Rows are points. Before rounding, the points of a table are all equally far from one centre. They may lie mostly on one side of it. Write the centre, to within rounding.

Points:
[[-30 -47]
 [-20  25]
 [-13 -53]
 [ 26 -34]
 [-34 -44]
 [-43   6]
 [-40 -38]
 [-20 -52]]
Centre: [ -8 -13]

Points, 11 rows:
[[-13  77  -8 -29  10  27  15 -56]
 [ 10  70 -18  16   6  20   6 -50]
 [ 19  42  22 -35   7 -22   1 -42]
 [-23  47  -1 -19  17  22  42 -95]
 [-15  72  -1 -12  11  -9  29 -33]
 [-28  68  14 -12  -2  40  11 -45]
 [ 31  50  15 -33  32 -10  14 -52]
 [-60  30  -8 -11 -10   7 -11 -48]
 [-15  65 -20 -10  12  49  21 -65]
 [ -5  60  25  -3  13  30 -22 -62]
 [-19  72  18   5   1  12  27 -52]]
Centre: [ -8  17  -1  -9  19  15  13 -48]

Points:
[[-61   6 -42  12  21  57  17 -20  14 -67  -3  39  20  10 -17   7  23  46]
 [ 10 -13 -24   0  -2  18  17  38  41 -52 -62  24  -3  14 -48  20 -12  -9]
 [-13 -33  17 -10  45  77 -29  23  49 -32 -47  18  -7  41  18   1  -7  11]
 [-11   6  29 -20  17  33   5 -11  70 -86  -5  31  35 -11  40  42 -11  14]
 [-36  22  12 -12  48  -7  40 -32   8 -63 -49 -35 -19  39  -2  -4  -8  47]
 [-17 -20   2  43  52  67 -40  -3  31 -76 -36  25 -20  19  -1  25 -23  19]
 [-22  -2   2   8  25  73   6  13  18 -75 -48  17 -12  27  -1  75 -37  27]
 [ 27  65  34 -11  44  81  28  25  27 -52  -7  25 -23  21 -15  40  19  -2]
 [  0 -15  -1  -5  24  61  32   7  49 -37  -7  21 -58  50  -7  56 -54  23]
 [-61  -4  -2 -46  60  39  21  12  18 -53 -16  14 -48  72  -6  -3 -28  11]
 [-30  28 -12 -15  43  77   3  33  37 -55 -16  26 -38  22  13  40  49  53]
 [ 27   9   8 -19   2  77  33  33  12 -51 -55  29 -17  47 -12  41  17  36]
 [-34  33 -17   4  -6  51  14  26  40 -35  13  -2 -56  38  22  19  52  58]
 [-24   9  -7  -3  34  53  17  65  54 -75 -18  15 -29  27   7   5  -1  48]
 [-71 -27 -35 -27  -1  25 -20  20  39 -61 -24   3   1  -1  10  57 -11  25]
 [  2   7  22 -17  22 104  38   3  28 -44 -13  35 -29  15  -8 -22  -6  28]
 [-49 -12  26 -32  68  77  12 -12  48 -61  -8  51   5  19   6  27  18  -6]
 [-29  -4  -2  -4  42  65 -17  28  64 -58   9   0  15  26  -3  -4 -27  30]
 [  7 -15   0 -20  53  59 -20  -9  43 -32 -64  16 -32  29   1 -10 -10  29]
 [ 23 -20   0 -13  32  12 -11  32  21 -99 -30  26 -12  59  -6 -33  -2  33]
 [-11   9  -7  19  28  52  40  -3  56 -71  66  48  17   7 -18  37  13  15]
 [-46   2 -10 -43   8  67 -34 -25  17 -65  -9  54 -20  48  -4   0  23  25]]
Centre: [ -8  -7  19  -3  24   4   5   8 -16 -28  12  23 -18   9  11  25   8   8]

Points, 30 rows:
[[   3  -31    4   -2  -63  -65  -16   29  -45    9  -40  -15   30   20
   -53  -64   35  -62  -43   10   18   11  -23    9]
 [  34  -22  -47    2   -4  -20   33   29  -74   77  -21   -7  -17   -4
   -52  -25   13  -35  -23   21   -2   20  -11  -22]
 [  28   19   -5  -21   14    4    2   10  -59   24  -65   30    5  -15
   -37    6   60  -43   -2    2   17   18   53    0]
 [ -14  -75  -19    3   11  -27    2   14  -29   18  -70  -16   60   -1
     1  -27   77  -40  -58    3   23   36   14  -25]
 [  42  -85   33  -39  -11   22    0   23  -17   46  -21    5  -43    2
   -20   31   25    0  -27  -12  -12   19   12    6]
 [  34  -40  -24  -65   -1   37   29    5   -8   26  -63    1   39  -12
   -28  -10   43  -25  -40   33  -28  -10   -8   65]
 [  37  -75  -11   15  -60  -31  -15  -11  -36   33  -52  -26   12  -17
    15   60   43   54  -18  -25    1   21    2  -20]
 [  10  -33   -2  -34   39  -11   37   33  -31  -12    0    8   25   38
    -1    4   14  -77  -43   16   12  -16   19  -17]
 [  37  -92  -19   -9   46  -22  -12    0  -58    7  -38  -19   37  -42
   -14  -20   50  -15  -55   -6   -9   -8   49   -4]
 [   2  -36  -12  -23  -26  -32    6   68  -79   21  -13   -9   -2   -2
   -69  -63   45  -20  -75  -24  -32    1  -22   -7]
 [   8  -40  -33  -19  -43  -20  -21   35  -32   28  -17   38   29   -6
   -39   60  -26  -28  -38    3  -39  -22   17  -20]
 [ -11  -38  -25   -5  -17   40  -53   33  -18   43  -20  -77    9   -5
   -26  -29   42  -37  -36   -7  -17   19  -18   29]
 [  -1  -35  -27    6   12   15  -17   37  -25   -9  -47   -3   29  -16
   -11   72   13  -14  -85   14   38    8    1  -52]
 [  40  -20  -49  -37   36    5   19   32  -28    6  -60  -33   -4  -46
   -18    1   50  -12  -86  -60  -43   47  -53   14]
 [   9  -58  -10  -43    8   19   -5   11  -43   40  -52    0   35   13
   -13   -3   43  -39  -34   20   36    4    2  -64]
 [ -46  -32  -16  -15   36  -62  -38  -10  -38    2  -34   -6   14   -6
   -58   -5   45  -20  -63    1    3   67  -24  -30]
 [   3  -26  -47  -45  -17  -18    1    8  -84    8 -100    0  -10   12
   -33   14   36  -48  -18  -61   16  -14   -4   14]
 [ -16  -64   26   19  -32  -11   35    6  -32    3 -102  -25   30    5
   -30  -23    2  -43  -11  -20   27    5  -16  -25]
 [   8  -37  -36   18  -31   11  -20   -3  -11    8  -85   11   14   29
  -104  -28   34   -4   -9   -7   11   33   21    7]
 [  39  -26    5  -26   37   -5   -4   20  -30  -17  -68  -56  -19  -44
   -22   24   37    7  -62  -25   20   69   37  -39]
 [  54  -60    4  -84  -41  -12  -25   28  -37   31  -49  -41    4    3
   -22   -3   45  -38  -33  -56   14   48   -6  -24]
 [   5  -14   -3    2  -25   36   26   48  -75   60  -37  -58   39   17
   -39   -6   43  -19  -24  -44    4   25   18  -19]
 [  20  -47   27  -36   26   19  -15   30  -83   33  -51  -47    8   -1
    -2   27   21  -23  -40  -32  -53   29   12    9]
 [  32   -4  -17  -55   -5   -8    4   37  -50   25  -21  -45  -25  -30
   -40   52   18  -27  -98   -5  -18   35  -14  -44]
 [  21  -52   -2  -46  -19    0   -2   23  -22   32 -103    6   33    5
    30  -33  -25  -21  -18    2   -1    6   -4   14]
 [   7   -6  -40  -62  -23  -14   55    3   16   11  -29  -48    3   25
   -54   53   65  -31  -10   16  -30   43    9    0]
 [   4  -29  -51    1    0  -21    2    6  -46  -17 -102  -25   29  -23
   -83   42   31  -57  -43  -11  -20    7   30  -11]
 [  -4  -63   10  -69  -40  -12    8    6  -11  -22  -52    9   24  -42
   -35   -9    7  -47  -36  -56   11   40  -67  -32]
 [  20  -55   40  -44   -7   15  -22  -28    1   21  -48  -55    0  -12
    -6   18   44  -39  -46    4   13   22   38   -1]
 [  11  -36   17  -35   15    3  -42   19  -41   19  -39  -17   38   19
   -56   -9   17  -74  -43   -4  -30   -4  -19  -43]]
Centre: [ 20 -24 -22 -15 -17 -16   8  11 -29 -16 -26 -18  19  -5 -23   2  22   1
 -33 -14  -4  21 -11   6]

Points, 27 rows:
[[-12  -7  12  -3  37  24 -34 -70  80  22  25  12  17  43  16  49 -21  10
  -85  21  29 -38   7 -14]
 [-35  -9   6   1  15  25  12 -14 107  47 -16  -2  43  12  31  19 -52   8
  -56  26 -17  13  20  39]
 [ -6 -37  22  26  -6  28   9 -91  83   9  12   5  26  17  36 -23 -25  26
  -70  53 -38   7  22  -1]
 [ 22 -55  -3  21  27  68  15 -38  45   6  29 -41  46  -1 -11  20 -11 -12
  -74  24   7   2  24 -17]
 [-11 -22   7  -9  28 -17 -36  -1  82  42  -9 -63   0  30  39 -15   3 -14
  -52  38  -1 -28  12 -44]
 [  2 -18   3  -2  48  -4  26 -64  83  13  32  12  -5  15  37 -25   8  35
  -42   4  12  11 -20 -11]
 [ 21 -21  20  -7  12  69  17 -29  72  19  39   9   0   7  30 -35 -25  28
  -63  69 -30 -15  48  30]
 [ 26 -19  34 -33  12  27  12 -36  42 -38  42  16  20 -10  38  22 -28  57
  -63  17 -35  -4   8   0]
 [  0 -27  31 -20  49  32 -27 -26  38 -19  36 -48 -13   1   9  14 -35  25
  -93  33  -3   4   1 -11]
 [  3 -10   6  -3  32  55  10 -69  75  -1   9 -41   5  12  44  23 -64  38
  -22  32 -27  -7  14  -2]
 [ 15 -26 -11  59  61  21 -18 -38  70  28  49 -14  17   1  49  13  -3   6
  -60  40 -16 -11   4   8]
 [ -2  -6  29 -18  -1  11 -29 -17  56  -3  20 -46  -6 -31  53  24 -36  59
  -63  44 -17  21  24 -23]
 [-15 -10  -8  36  10  15  -7 -62  91  27  22  17   1   7  38 -18  33   1
  -56  10 -33   2  30  17]
 [ 39 -12  17  18  13  21 -49 -46  31   7  -7  -6  43  49  73  25 -34  13
  -66  -8 -19 -44   4  10]
 [  9   6  27  24  35  41  17  -7  49 -17  41 -16  -4  14  52  17 -18   1
  -47  -1 -15 -49  17  -8]
 [ 12  -2 -33  18  27  61  -6 -17  97  33  19 -20  11  34  24 -17 -32   7
  -46  18 -65  29  33   1]
 [ 25 -14 -16  13  11  32 -23 -66  90  -5  33 -39  39   1  26  36 -15   9
  -86  54 -15  -5  15   4]
 [ -2   9 -11   1  49   7   5  -8  86  -1  19  -1 -14  30  45  -4 -30  34
  -60  32 -44 -22  25  29]
 [ 16 -48  11  -1  49   2  22 -46  87  19  43  12  15  49  63  22 -20   5
  -63  33  -5   3   6  12]
 [ 22 -15 -17  10  34   8 -10 -82  50   9  25 -14  26  42  15  17 -21  66
  -56  50 -24  -7  51 -32]
 [ 10 -46  -2  19  -3  24  33 -52  71 -28  50 -22  30  37  20 -17 -49  20
  -59  60 -13  42   9  -2]
 [ 14 -53  19  14  38  -1  10 -57  64   6  30 -28  28  45  69  -1 -17  29
  -55  10  21 -38   1  -7]
 [-14 -35  -3  42  12  49 -22 -70  80  18  58  25  13   1   7 -20 -41  43
  -78  43 -26  14  22 -20]
 [ 22 -29 -11 -17  64  41  16 -45  80   6  34 -37  -3  12  59 -21 -28  26
  -66  33   2  -8  25  -7]
 [ 26 -18 -30 -44  45  22  22 -22  76  37  39  20  -8   6  56   7 -72   8
  -58  46 -11   3  -9  13]
 [ 20  14 -43 -34  33  37   9 -46  80  27  60 -24   1  27  16 -19  -7  46
  -56  26 -38   0  18  -1]
 [ 34  -9  16 -15  50  46 -22 -21  94   8  -1 -20 -17  28  52  17 -38   3
  -69  23  22  -5  16 -29]]
Centre: [ -4 -21 -11 -14  -3  20 -30 -20  38  17  24   6  29  17  23 -12 -30   4
 -30  29   2  -1  13 -10]

Points:
[[ 16  26  27 -23 -40  32 -41 -34 -59  -3  39 -17 -26 -16   2 -12  42 -11
   66 -46  47 -22 -19 -23]
 [-23  50 -17  -9  -7  10 -32 -55 -39  -8  12 -20 -15 -13   5 -37  55 -36
   50 -51  42 -22 -19 -34]
 [  7  47   4  -4 -30 -26 -30 -65 -29 -22  45 -43 -24 -20 -35  -8  55 -29
   41 -12  55 -40 -37 -10]
 [ 12  41 -22 -21  -7  13 -57 -74 -53 -26  20 -36 -39 -18  29 -37  16 -34
   71 -36  14 -39 -20  -9]
 [  4  46  26 -10 -17  -1   2 -36 -20 -18  19 -21  -7 -36   8 -18  53 -32
   68 -23  26 -69 -32 -44]
 [ 29  26  -9 -40  -5   4  13 -50 -23  -2  52 -17 -12 -23  29 -22  83 -53
   53 -42  29 -20 -36  14]
 [ -1  43   5   9 -34  -2 -36 -60 -10 -41   9 -32 -17 -25  26  -1  67   2
   55 -50  34 -47  -7 -19]
 [ 49  58  -6 -19 -23  22 -47 -54 -35  -3  44 -36   2  -1  -3 -30  27 -24
   76 -48  28 -39 -35   6]
 [  8  55  15   7 -11  14 -49 -44 -47 -22  27 -31 -25   3 -11   4  25 -51
   64 -72  54 -26 -19  -3]
 [ -1  52  -8  -9 -13 -13 -34 -43 -28 -22  58 -37 -23 -46  25 -22  43 -50
   46 -46  35 -32 -23 -36]
 [ 12  18  17  43 -31   5  17 -33  -1   7  47 -17 -11 -39  -3 -23  12 -61
   52 -40  19 -31 -29 -17]
 [ 30  14  20 -34 -24  22   1 -74 -33 -28  31 -21 -20 -13   3 -17  35 -24
   57 -28  40 -32 -55 -31]
 [-19  37  -9 -10 -17  -7 -26 -63 -27 -18  77  -7 -16 -26  15  -3  51 -28
   56 -55  18 -47 -45   1]
 [  8  38  12 -12  24  37 -18 -76 -44 -15  58 -24  -3  12  14   5  44 -26
   44 -40  14 -31 -34  -9]
 [ 28   9  -1 -36   0  21 -14 -44 -84 -16  21 -27 -20   5  -6  11  46   3
   62 -43  11 -21 -37 -20]
 [ 11  44 -11 -10  12  19 -42 -58 -14 -57  46 -11 -17 -17  -4 -23  29 -47
   65 -47  25 -53 -33 -11]
 [-11  28  22   4 -15   7 -27 -24 -38   4  31 -44 -30  -9  33   0  26 -32
   48 -72  13   0 -21 -63]
 [ 40  -2  16   5 -34 -28 -12 -61 -35  -8  61 -26  -6 -17  21  -7  62 -39
   69 -68  13 -51 -35  -9]
 [  0  55  26 -31  -8  13 -22 -49 -32 -11  17 -37 -39   2 -11 -16  53  -4
   51 -47  57 -57 -46 -13]
 [ 12  34   3 -28 -43 -36 -32 -76   0  -3  50 -47 -18  14  -2 -60  40 -44
   62 -33   7 -53 -29 -37]
 [ -1  19  10  -5 -10  21 -31 -66  -8 -29  25 -50 -19 -22  -7  -4  32 -10
   59 -75  -1 -57 -42  -6]
 [ -2  32  28   9 -16  15 -38 -50 -42 -21  40  -7  19 -32  34  -6  53 -20
   48 -52  27 -52 -17 -27]
 [ 34  35   9   6  -4  -8  -2 -70 -46 -54  29 -36 -20  -9  16  -5  53 -45
   47 -31  64 -31 -23   8]
 [ -9  38   8 -21 -28 -36  -5 -51 -37  -2  63 -46  -6  -5  37 -32  41 -48
   57 -54  27 -69 -16 -12]
 [-10  30  37 -17   0 -37 -45 -69 -43 -35  35 -30 -35 -18  -9 -11  48 -54
   48  -6  27 -27 -28 -56]
 [ 12  11  39 -15 -11  24  -5 -32 -27 -36  44 -33  -7 -10   6 -36  51 -59
   62 -27  31 -20 -18 -34]
 [ -2   3  21 -38 -40  -2   1 -36 -49  -7  33 -28 -40   7  48  -8  46 -41
   57 -63  40 -49 -56  -2]
 [ 11  40  30 -16 -36   5 -44 -59 -49 -11  27 -38 -30  11 -15 -25  70 -33
   64 -40  41 -49 -40 -15]
 [-42  35  26 -30 -15  10   1 -49 -52  -4  43 -29 -26 -16  12 -13   8 -43
   39 -64  24 -16 -56 -15]
 [-16   6  23 -32  -4 -12  -4 -55  -4 -12  30 -13  18 -12  35 -30  39 -26
   69 -24  22 -48 -45 -39]]
Centre: [ 27  29  24 -19 -14 -37 -28 -24 -17 -10   9   6 -29  11   9 -18  17 -26
   5 -31 -14 -23 -13  15]
